Each row of a before or after table is a point. The points were changed in one or more steps. Then noise was added and the rows were shuffled. The steps act on columns, c1 being the first. What was done? A step turns or swaps two columns, mirrors them in a line or flattens them onto one, adds a multiple of one to another, or multiplies or shifts one. Angles are multiples of 10 degrees, from the lower column toward the higher: turns from -170 to 170, lines from 10 to 170 but not 90. Use the fewest steps. Two steps may share a column if one is a turn and the other turns, adds or multiplies; they go together, in the order done. Otherwise the lowest column goes first.

Before (14 x 3):
9	-29	-4
62	-36	-16
22	-9	-12
31	-31	18
-53	90	-66
-33	17	7
-27	89	14
-14	85	41
-43	67	2
-71	96	-58
71	-29	-31
-26	37	-37
14	39	-22
-19	58	-21
After (14 x 3):
67	-29	-32
65	-60	-33
40	-1	-2
-2	-28	-37
-36	2	32
-20	21	11
29	3	-50
67	-12	-101
-72	3	4
-27	0	-6
61	-75	-8
89	-11	-98
36	-27	-47
-81	-2	-13
Steps: turn c2 and c3 by -30 degrees; turn c1 and c2 by -150 degrees

Before (14 x 4):
53	59	52	-40
-32	-37	26	6
-2	-34	20	-84
-19	1	31	14
27	33	-42	20
1	24	-34	13
44	31	3	-64
32	23	29	-121
-34	78	54	-35
-9	4	-80	-3
0	-2	-42	19
66	2	0	83
49	-9	16	-57
41	16	86	-55
After (14 x 4):
-10	16	3	-34
-21	-12	24	28
7	-44	-81	-61
33	-39	-59	4
-4	-54	-61	20
29	17	-85	10
-15	-39	32	35
15	47	-1	-27
-25	-75	-55	-34
-84	-9	-50	-37
-7	6	25	76
-3	-39	-123	15
1	0	30	34
32	-58	78	-28
Steps: mirror c1 and c2 in the line at 150 degrees; turn c3 and c4 by -110 degrees

Before (14 x 8):
-53	-23	-15	-1	5	-23	-25	-62
35	-69	-58	3	-50	41	-7	-53
-28	-31	-46	16	13	-16	-5	-35
-44	8	-9	-23	-9	-21	-29	-53
-48	-18	-47	-28	21	94	-24	-60
49	26	12	-163	19	10	-36	-34
-41	33	-65	16	-23	-2	-12	-65
-14	20	-55	8	22	73	-36	101
90	-24	59	18	-53	89	-6	1
-44	35	-38	17	38	23	-38	-37
-53	30	97	12	-1	17	4	65
-28	4	9	-2	39	5	-42	-16
-41	4	-8	-14	-9	15	-41	-51
24	26	108	-13	-8	29	60	-50
After (14 x 8):
-45	-2	-37	18	38	41	-36	-38
48	4	10	-163	18	28	-35	-33
-25	-2	11	0	37	3	-41	-16
-29	-2	-44	16	11	-35	-3	-36
-14	-52	-54	7	23	55	-38	102
90	-89	61	18	-54	23	-7	2
-39	18	-68	16	-24	30	-13	-64
37	-68	-57	1	-51	-40	-6	-52
-53	1	96	15	-2	34	3	63
-44	-10	-8	-14	-8	14	-42	-52
-54	8	-16	0	6	-32	-24	-60
-47	-91	-46	-30	21	31	-23	-59
-44	20	-9	-26	-9	-3	-30	-52
24	-10	109	-13	-9	36	58	-50
Steps: turn c2 and c6 by 60 degrees
